Each row of a before or after table is a point. One or more steps were done to the points. Then noise was added and the rows were shuffled. The steps act on columns, c1 being the first. What was done? A step turns or swaps two columns, mirrors them in a line or flattens them onto one, adds a multiple of one to another, or multiplies or shifts one. Angles are multiples of 10 degrees, from the lower column toward the higher: turns from -170 to 170, lines from 10 to 170 but not 90. Use the fewest steps. Two steps may share a column if one is a turn and the other turns, adds or multiplies; they go together, in the order done. Otherwise the lowest column goes first.

Before (9 x 3):
[[-57  80  23]
 [-13  30 -20]
 [-21   3   8]
 [  3   8 -40]
 [ -1  20 -38]
 [-36 -23 -42]
 [-35 -38 -27]
 [-49  14 -26]
 [ -5  -3 -46]]
After:
[[-16  12  53]
 [-45  -3  16]
 [-20 -36  39]
 [-37  21   8]
 [-35 -20  44]
 [-36   7   5]
 [ 11   3  22]
 [ 34  78  53]
 [-19  28  15]]
Steps: turn c1 and c3 by -100 degrees

Before:
[[ 13 -73  -5  14]
 [ 14  19 -16  50]
 [ 12  10 -39   8]
 [-39  21  28  35]
 [  2  -8 -32   3]
 [ 34  -7   6   1]
 [ 37 -63  -3  59]
 [-52 -17 -16  53]
 [-16  -3  20 -26]
 [-32  26 -46  18]
 [-15 -25  22  29]
 [  0 -44 -38   9]
 [-31 -25 -15  27]
 [ 62  59 -62  44]]
After (14 x 4):
[[  0  45 -37   6]
 [  2   9 -32  -1]
 [-15  35  23 -21]
 [ 37  79  -3 -33]
 [ 14  -2 -15 -55]
 [-33 -18 -46 -28]
 [-38  -8  29 -40]
 [ 13  -8 -40 -11]
 [ 62 -41 -63 -63]
 [-15  -6  19  27]
 [ 33   7   7   2]
 [-52  35 -15 -43]
 [ 13  72  -5  12]
 [-32  36 -15 -16]]
Steps: turn c2 and c4 by -160 degrees

Before (12 x 8):
[[-26  19   1 -61  45  48  10  54]
 [ 56  31 -41  18 -10  40   3  34]
 [-46 -18 -47 -14 -45  10 -21 -37]
 [ 30  15  35 -36   7  63  -5 -30]
 [ 25 -18  -7 -17  -1  24 -13 -41]
 [-20  11   0   9  27 -36  15   6]
 [ 57  38 -42 -47 -30 -15  43 -21]
 [ 43  20 -39  14  15  69 -47  -9]
 [ 23  11 -15 -30  31   1  19  42]
 [ -8  30  16 -19 -24  21 -27 -46]
 [  7 -16 -69  22  13  12  68  56]
 [  4 -67  27   5 -33 -41   7 -11]]
After (12 x 8):
[[-46 -20  16 -32 -64  -1 -21 -23]
 [ 24   8 -34  -6   2   6  19  51]
 [ 58  40   5 -52 -51   7  43   5]
 [ 42 -17 -33   8 -27  69 -47 -14]
 [ -7  16  28 -41   3  31 -28 -29]
 [ 30 -18  12 -46  35  62  -5  -8]
 [ 26 -28  -2 -34  -7  11 -14 -27]
 [  4 -37  42  -2   7 -69   9 -13]
 [-25  -7 -39 -26  23  51  11  77]
 [-19  27 -22  10  12 -26  15   1]
 [  7 -19 -45  48 -54   4  68  38]
 [ 55   7 -11  33 -41  50   2  20]]
Steps: turn c2 and c6 by 30 degrees; turn c3 and c5 by 60 degrees; turn c4 and c8 by -30 degrees

Before (13 x 9):
[[  26  -21   24  -30  -13   21  -20   25   43]
 [ -11   19   27   46  -16   16  -40   24   26]
 [ -51    7   25  -15  -12   -3  -33  -18  -62]
 [ -25   27   25   63   92  -19  -24    6   18]
 [ -47  -44  -87  -26   -6   14   39   22   -7]
 [  31   32   26   50  -17  -21  -30  -12   12]
 [ -21   -5   23  -15  -15    8   33   -1   24]
 [  21    2  -17  -25    6    8   30  -34   36]
 [   4   22   21  -27    3  -23  -36   32   43]
 [   5   31   -6  -11    8   19  -35  -14   30]
 [  26   32   25  -18   25   26   10    5 -121]
 [  32  -13   -2  -25  -11   13  -21   38  -52]
 [   7  -43  -68   17  -17    0  -27  -51   27]]
After (13 x 9):
[[  15  -33  -11  -25    3   12   30    2   37]
 [  -4  -13   -8   -8    4   19  -35   30   30]
 [  26   40   -2  -22  -12   12  -26  -11  -50]
 [ -59   18  -91  -22   -4   12   40  -44   -8]
 [   7  -53  -71   19  -15    1  -23  -43   30]
 [ -49  -20   24  -20  -13   -5  -33    7  -60]
 [   8    6   22  -17   25   26   10   29 -122]
 [ -15   25   26   45  -18   16  -43   21   27]
 [ -15    8   24   67   89  -19  -22   25   20]
 [ -29   -1   27  -15  -12    7   33   -6   25]
 [  19   28   21  -29  -16   19  -20  -22   45]
 [  42  -10   23   49  -14  -22  -28   30    9]
 [  13   32   20  -23    4  -24  -35   22   38]]
Steps: add -0.5 times c6 to c1; swap c2 and c8

Before (8 x 12):
[[ 19 -30  -1 -18  -7   6 -71  27  37  16   7  -6]
 [-10 -13 -26  22  25 -31  23  35 -57  52 -63  10]
 [ 45 -87 -40  59  -1  -7   5  15   5 -23   7 -57]
 [ -6 -12 -19 -19 -46  29 -15  -1  14  26  23  -6]
 [ -1 -39  37  96  11 -37  29  -2 -25  24  -9  -1]
 [-34  26 -22 -13 -31  40 -49  53  37  -5  64  20]
 [-30  23  16 -17  55  14 -25  19 -22  22 -37 -19]
 [ 27  10 -16 -10 -19  44  -2  37  46  14  64  20]]
After (8 x 12):
[[ -5  20 -20 -20 -46  31 -16  -1  14  27  24  -7]
 [ 19  -1   0 -18  -6   5 -72  27  36  14   5  -5]
 [ 46 -58 -43  60  -1  -6   4  15   6 -23   6 -58]
 [-35  58 -22 -12 -32  42 -49  54  37  -4  65  20]
 [ 27  40 -18 -10 -19  43  -2  36  47  15  63  21]
 [-31  55  18 -18  56  14 -25  19 -22  22 -37 -19]
 [ -9  16 -26  22  24 -31  24  35 -58  52 -63   8]
 [ -3 -10  37  95  12 -38  28  -3 -26  24  -9  -2]]
Steps: shift c2 by 30

Before, 10 rows:
[[-23  10 -17 -16  -2 -17  27  18 -15  18   9   6   3  13  -2   4  -7  -4]
 [-16   4  -6  85  -2  -3  13   9   3 -23 -16  15  -1  -8  -8 -19 -23  11]
 [-11 -10 -12  -3   4  -3  -9  17 -63  -3 -67  24  51   6 -30 -13 -28  -9]
 [-10  -5 -13  51 -13  16  -2  18   6 -21   0 -43   6   3 -29  28  -1  -8]
 [ 14  10   2  -2  -7  11  23  12 -35 -12  -9   5  -2 -80 -25 -20 -22   2]
 [-21  -9 121 -12 -12  -4  25 -40 -24 -21 -12  26   5  12  -1  16 -14  -3]
 [-20  -3 -10 -16 -12  -9  28  -5 -18 -24 -28   0  37 -39 -24  -6 -15  21]
 [-12 -10 -20 -10  -6   3 -21 -14  -3  18   4  -1   6  16 -19 -25  20 -14]
 [-22  10 -23  -1  20   1 -20 -87  -1 -21  15  18   6  -3   9  -8 -16  13]
 [ 63 -13  11 -14   0  16  19  12   0  60  13  -1   2  12  -8   6   7   6]]
After (10 x 18):
[[-22   9 -17 -17  -2 -17   9  11   6  23   9   6   3 -17  -1   4  -7  15]
 [ 65 -12  12 -13   0  16  23   0  -6  60  15  -2   3 -12  -9   6   6  14]
 [-12  -9 -21 -10  -4   2   2   4  -6  10   5   1   4 -16 -18 -25  19 -19]
 [ 14  10   4  -1  -6  12   0   2  71  -3 -10   5  -2  51 -25 -19 -21  11]
 [-10  -5 -13  50 -13  15  -6  15  -7 -20  -4 -43   6   0 -29  27   0  13]
 [-22   9 -22   0  20   0  -9 -55   1 -24  13  18   7   2   9  -8 -15 -69]
 [-21  -3  -9 -17 -12  -8  -5 -19  36 -11 -29   0  37  25 -24  -5 -15   7]
 [-10  -9 -13  -3   3  -2  -1  16  51  -5 -66  25  49 -38 -30 -13 -28   9]
 [-16   5  -5  86  -3  -4  -5  -5   2 -17 -17  16  -1   9  -6 -19 -24  13]
 [-22 -10 120 -12 -14  -3  -4 -17  14 -10 -12  25   5 -24  -2  15 -14 -36]]
Steps: flatten c7 and c10 onto the line at 70 degrees; turn c8 and c18 by 60 degrees; turn c9 and c14 by 150 degrees

Before:
[[ 49  -6 -35  14  47 -17  -6 -15 -27  12  12 -13 -42 -48  13  34   8 -19
   41 -15]
 [-20 -11  19 -82  -6   6 -50  26  12  24 -25  13 -12  -7   5  -8  47   7
  -11  16]
 [-18  32  -4  14  66  29  18  19 -27  12 -58  23  26 -81 -53  43 -18 -65
    3  28]
 [-16 -17   0 -39  14 -45 -10 -12  22  -5 -51   7 -36  31  -1 -36   1  19
  -22  -3]
 [-13  50  39  19  59 -11  20  71 -15  -7 -28   7  32 -35 -24  18  -2 -56
   47  63]
 [ 26 -51 -16 -53 -35 -15   3 -48  29 -19   0  -3 -42 -30  50 -31   2 -12
   -3  23]
 [-17 -44  13 -46  -3 -25 -12 -69  31  51  12 -12  -3  29  43 -35  40  12
  -33  16]
 [  2 -15  52  -4  54   1  54  44 -35  28 -58  25  -8 -58 -35  37  18 -12
   23  44]
 [ 20 -57 -23   2  35   7  -3 -42  18 -42  33  -1 -67   0  21  59  18 -28
   -8  16]
 [ -5 -81 -24 -21 -19 -29 -18   2  49  28  28 -31 -57  -4  40 -33  11   0
  -56  -7]
 [-29  -4  24 -19 -23 -10 -23  30 -26  53 -35  58   8  15  -9  -9 -25   7
   -2  56]
 [-33  10  16  18  33  45  33  26 -51  -6 -37 -37 -12 -36 -27  41 -19 -43
   60  12]
 [ 38 -72 -26  -4  40  25  23 -18   9 -29  34  17 -19 -11  40   1  11 -32
   12 -54]
 [ 52 -34 -30   1 -20  -9  29 -23 -12 -23   6 -17 -29   1  38  33  49 -36
  -40 -29]]
After:
[[-14  50  39  19 100 -12  21  71 -14  -6 -29   6  33 -36  -7  29  -3 -56
   47  64]
 [ 39 -72 -26  -4  62  25  23 -17   9 -29  33  15 -19 -10  31 -24  11 -30
   10 -56]
 [ 52 -35 -31   3   5 -10  29 -22 -12 -23   8 -16 -29   1  51   1  49 -35
  -40 -27]
 [-19 -10  18 -82 -11   5 -50  27  12  25 -26  13 -13  -8   0  -9  47   8
  -11  16]
 [-18  32  -4  13 112  28  18  20 -26  12 -59  23  25 -81 -11  68 -18 -65
    3  28]
 [-29  -4  24 -19 -28  -9 -23  29 -26  53 -35  60   8  16 -13  -1 -25   6
   -3  57]
 [-33  10  15  17  63  45  35  26 -52  -7 -37 -36 -12 -36   5  49 -19 -44
   59  11]
 [ 20 -57 -22   2  56   7  -4 -42  18 -43  34  -2 -67   0  55  32  19 -27
   -9  16]
 [-17 -44  13 -46 -12 -25 -13 -69  31  51  12 -11  -4  29  11 -54  39  12
  -34  16]
 [  3 -15  52  -3  63   1  54  44 -36  28 -58  25 -11 -57  -1  51  17 -12
   22  44]
 [ 49  -6 -35  13  59 -16  -7 -15 -28  11  12 -12 -42 -48  32  17   8 -19
   40 -15]
 [-16 -18  -1 -39  -1 -44 -10 -13  23  -6 -50   6 -36  31 -24 -27   2  19
  -23  -4]
 [ -6 -81 -23 -21 -18 -29 -17   2  49  28  28 -31 -58  -5   9 -52  11   0
  -55  -6]
 [ 25 -51 -16 -52 -26 -15   2 -48  29 -20  -1  -2 -43 -30  18 -55   1 -13
   -4  22]]
Steps: add -0.7 times c18 to c5; turn c15 and c16 by -40 degrees

Before:
[[ 11  -6  32  24 -27  21 -29  15  -9 -31 -19 -47 -55  23 -11  -7   9  24
  -47 -32  23 -13 -20  -1  16  39  -3 -26 -45  20   7 -10]
 [ 21 -34  16 -14 -18  15 -27  31 -29 -67 -20 -48 -60  19   6  11   6 -29
  -10 -44  23 -19 -19  16  43  22 -24 -19 -52  33  51  51]
 [ 25  46 -14 -16  68  32   3 -54  43  66 -46  21  43 -35   7 -17 -30 -41
   14 -49 -15 -46  -9 -44   1  15  44  14  45 -74 -34  15]
 [ 43  42  14  59  40  17  14 -43  12  24 -54  39  25 -46 -30 -19 -27 -36
   25 -49 -32 -36  26 -37  -3 -42  19  38  27 -14 -43  34]
 [ 47  10   7 -50  30  -2 -21 -38  -9 -16 -10  -6  11 -27  -3 -48 -37  -8
   16 -65  -8 -53 -14  20  -1 -29  33 -37 -37   7 -15  16]
 [-40 -26 -44  66  41  40  -4  10  37  60 -11 -10  -8 -10  -4  16  50  -1
  -46 -22  26  34  -6 -54  -4  -7 -27  25 -34  33  11  17]
 [ 40  25  -7 -22  -6 -21  21 -35   1  -4 -42  21   3 -37   2 -13 -17 -19
    2 -47 -38 -56  26  38  30 -10  15  23 -19 -29 -42  10]
 [-22  22 -28  63  68  37  33  27  16  12 -20  -3  19 -21 -25  28  54 -13
  -49  55   9  23 -18 -78 -26 -16 -16  45 -51  22 -28  22]
 [-23  19 -42  42  29  20  33  19  76  54 -22 -18  18 -14 -72  57  29   0
  -43  31  40  19   5 -96 -32  -7 -10  34 -25  43  -4  16]
 [ 39  -9  11 -53 -44   4 -67  -3 -17 -12 -26 -31 -41  -4  -4  -5  -7 -35
  -39 -25 -30 -39 -29 -26  32   6  -9  -6 -56  37   6 -25]]
After:
[[ 40  41  -8 -23  -9 -21  21 -35   0  -4 -42   9   4 -35   2 -13 -17 -19
    3 -45 -48 -56  25  39  -1  -9  15  23 -19 -29 -42  11]
 [-39 -42 -44  66  39  42  -3  10  37  60 -11 -23  -8  -9  -5  16  51   0
  -46 -24  22  34  -6 -53  12  -7 -26  24 -33  32  12  17]
 [ 47  16   5 -51  30  -3 -19 -38 -11 -18 -10  12  11 -26  -3 -47 -38  -7
   16 -65  -5 -53 -15  21  -6 -29  33 -38 -37   6 -14  16]
 [-23  35 -28  64  68  38  32  28  18  12 -20 -27  20 -19 -24  26  55 -15
  -49  56  25  23 -17 -78 -15 -14 -17  45 -50  23 -28  23]
 [ 39 -14  11 -53 -44   4 -67  -1 -17 -13 -26 -29 -41  -5  -5  -5  -6 -36
  -40 -24 -43 -39 -29 -25   4   7  -9  -6 -56  38   6 -25]
 [ 25  74 -14 -16  66  34   3 -54  45  64 -47  14  44 -36   7 -17 -29 -40
   16 -50 -11 -48  -9 -43  -9  15  44  14  46 -73 -36  15]
 [ 22 -53  16 -13 -17  13 -28  29 -29 -66 -20 -39 -59  19   8  11   6 -29
  -10 -44  -9 -19 -20  16  48  23 -24 -19 -52  33  49  52]
 [ 12 -10  33  25 -28  22 -27  14 -10 -31 -20 -33 -55  23 -10  -6   9  26
  -48 -31   8 -14 -19  -1  25  38  -4 -27 -45  19   6  -7]
 [-25  30 -42  41  30  20  34  21  76  53 -22 -35  17 -14 -72  56  28   1
  -44  31  54  19   5 -95   0  -7 -10  35 -25  43  -4  14]
 [ 41  66  15  59  41  13  13 -41  11  26 -54  20  26 -47 -31 -18 -26 -35
   25 -49 -24 -35  26 -38 -22 -42  19  38  29 -14 -43  34]]
Steps: multiply c2 by 1.6; add -0.5 times c28 to c12; turn c21 and c25 by 40 degrees

Before:
[[ 30 -30  25  35  79 -21  26 -43 -16 -16  -5 -36  47 -39 -12  13 -40 -40
   45  43 -19  57 -28 -45 -16   1 -28  48 -25 -25 -47 -16  22 -33  16  -7
   35 -54 -10 -38  48 -39   5  28  20   4 -42 -33]
 [ 62  17  16   0  -9 -22  27  61  -4  11  17 -13  46 -10   3 -45 -15  16
  -20  39  31 -11   6  20   1  33 -11  61 -10 -31 -28   4  17  12 -50 -15
   53  -1   4  15 -95 -25 -22  59  -7  71  27 -34]
 [ 60  18 -13   1  39 -63 -11  -6 -16  -5 -33  64  53  11 -10 -17 -31 -44
    4  24  21 -13  30 -12   7  39  -9  27 -42  15  -6  23  31  21 -24  32
  -53 -18   2 -20   3  -8   7 -59  18 -20  -3   0]
 [-66  31  -7  -1  -1 -25  46  36  66  65 -44 -37  48 -91 -43  17   8  11
   38  23 -45  -1   6   9 -47  -4  13 -18 -39  18  44  13  54  16 -32 -21
    4 -43  19  12 -15 -22 -15 -10 -11 -25  66   1]
 [-15 -18  33  -7   4 -20  81  32  -6   6   9  -7 -35  38  33  16 -30   9
    0 -36   8 -18 -61  27 -13  46   3 -11 -41  -7   1 -20  60  39 -48 -20
   23  12 -34 -12   8   4  14  46  22  20 -13 -85]
 [ 76   1  20  24 -10 -23 -63 -34  56 -25 -11  17 -56  32  44 -22  21 -68
  -40  72  -6 -30  16  19  40  60  41  10 -15 -13  48  -8 -27   0 -10  10
  -77 -25  24  16 -12   6  55 -17  28  -4  34 -35]
 [ 49  27 -17  24  24 -25   6 -43  12 -48 -72  25  11  13   6 -30 -37   6
   15  11  29  52 -38   3  55 -65 109  68 -20 -37  52  28 -32   5 -56 -53
    6   2   6  33 -21  17 -17  31 -10 -25  15  15]
 [ 25  11 -54  32  17 -27  47  -1  24  25  -4  51  34  35 -12  -2 -18  42
  -40   0 -46   4 -28  31  18 -16  52  12  10  64 -57  33  -3  24   5  15
   24  19  32  -4  -2 -25  20   8 -26   8  71 -86]
 [  4  -5 -86   0  -6 -37 -26 -20   0 -17  -6  10 -40 -14  24   4  15  67
  -51   8  57  20 -23  36  23  18  -2  -9  19 -21 -70  -8  75  12 -21  59
  -41   3 -47   7  -4   4 -36 -13  26 -19 -44 -56]
 [ 15 -36 -14  73  17 -30 -17  22  18  20 -27  10  10 -27   6  -1  66  20
  -13 -42  21 -43 -10 -33  -8  36  18 -10  13  38  41 -25  54  17  37 -24
   -7   9 -54 -37  10 -41 -11  -3 -42   6  -8  21]
 [ 71  -2 -36  17 -46  13  59 -60 -28  -7 -14  -8  -7 -67   0 -37 -24 -43
    5 -31 -37  43  29  28 -59  -8 -25  13  14 -31 -51  12  40   6  -2  -2
   11 -58 -36 -28 -23 -26  -1  -2 -27   9  -2  25]
 [ 27   8   3  13  -7  18  40  28 -35  -6 -66 -36  10 -41 -11 -26  16  17
    8 -29  45  11  12  28  98   0  39   6  47  37 -16  54  -9  20  61  10
   -2 -59 -10   1  -5   1   1  -3  -5  24  57  -2]
 [ -7 -32 -29  34   1 -35  16   6 -16  32  20 -14 -38  -4 -24 -22  30  25
    2  71   2  -6  21  -4  41  18  35 -35   5  34 -33  23  75 -53 -31 -12
  -23  66   1 -15  -4  23   3  28  19 -36  35 -25]]
After:
[[ -12  -16   35   -9    6  -20   79   15  -12    5   55   -2  -35   36
    32   15  -28   11    0  -39    3  -19   20   26  -31   45    1  -13
   -42   -4    3  -19   61   36  -50  -23   21   12  -30  -12   -5    7
    14   48   25   21  -11  -84]
 [  62   17   14    1  -10  -24   24   18    0   13  -11    3   54  -10
     2  -37  -15   15  -26   41   30   -7   20   20  -16   32  -15   58
   -13  -36  -31    8   16   16  -51  -20   54    4    2   16 -114  -26
   -24   57  -10   72   28  -33]
 [  29  -26   22   40   78  -20   25  -25  -18  -15   31    2   52  -36
   -11   10  -39  -40   42   42  -17   50   -3  -44   11    2  -24   53
   -23  -23  -47  -12   22  -29   18   -8   36  -53  -10  -37   58  -45
     4   27   23    2  -46  -33]
 [  24    6    1   12  -11   22   36   90  -30   -6   -2    0    8  -39
   -12  -29   18   14    7  -25   48   10  -67   30   42   -2   38    7
    44   38  -16   54   -6   23   67   12   -5  -60  -10    2  -15    3
     6   -4   -4   27   60    2]
 [  -4  -33  -28   34    1  -36   10   30  -12   33  -26    0  -38   -8
   -33  -24   28   22    1   73    2   -6   19   -4   29   18   35  -37
     1   34  -36   24   77  -52  -34   -4  -26   66    6  -15   -9   23
     5   25   23  -32   32  -24]
 [  71   -1  -39   16  -47   11   59  -83  -23   -8  -24   -5   -4  -71
     5  -37  -24  -45    1  -28  -39   41  -15   25    7   -9  -29    9
    16  -32  -51   14   38    4   -1   -5   14  -62  -35  -27   -1  -28
     2    0  -28    8   -3   23]
 [  26    8  -47   38   18  -26   55   10   20   28   28    4   30   34
   -10   -2  -20   43  -41    3  -47    0   -2   34    9  -17   49   11
     7   64  -58   33   -2   25    6   13   24   21   34   -4   -3  -21
    25    5  -21   10   82  -88]
 [  20  -41  -14   73   19  -28  -18   11   18   19   14    2   12  -25
     4    3   67   18  -15  -43   16  -42  -23  -28  -20   34   22  -10
    12   37   43  -28   57   14   45  -25   -6    6  -52  -41    3  -40
   -15   -4  -43    7   -6   20]
 [  64   20  -20    3   36  -71  -14    4  -20   -9  -26   -4   53   14
    -6  -18  -31  -47    3   24   22  -15  -39  -13    9   39  -10   27
   -41   10   -3   25   32   20  -22   31  -48  -18    3  -19    8   -7
     6  -59   19  -20    0    4]
 [ -63   32   -6    1    1  -23   48  -21   62   70    2   -1   49  -91
   -45   14    1   14   36   23  -42   -3  -43    5  -48   -7   12  -15
   -36   18   42   17   55   15  -31  -16    6  -47   19   15  -28  -19
   -13  -14   -8  -26   68   -1]
 [  -2   -4  -83    3   -5  -37  -20    2    1  -17   22    4  -38  -16
    19    6   17   67  -52    8   59   25   -4   37   26   19   -2   -6
    16  -20  -65   -6   75   10  -21   57  -40    2  -45   12    5    4
   -37  -14   24  -20  -47  -59]
 [  75    1   19   25   -3  -24  -66    8   59  -23  -20   -3  -59   32
    43  -23   20  -67  -39   71   -1  -31  -19   19   56   59   36   14
   -14  -12   50  -11  -26   -4   -7   10  -77  -26   25   16    5    6
    55  -14   30   -1   37  -38]
 [  42   28  -18   25   24  -25    6   13   10  -50   48   -2   10   14
     4  -30  -36    5   17   10   27   46  -67    4   71  -63  103   72
   -17  -36   53   25  -34    2  -53  -56   10    0    6   30   -5   16
   -19   33   -8  -22   14   10]]
Steps: turn c8 and c41 by -20 degrees; turn c8 and c25 by -50 degrees; turn c11 and c23 by 100 degrees; multiply c12 by 0
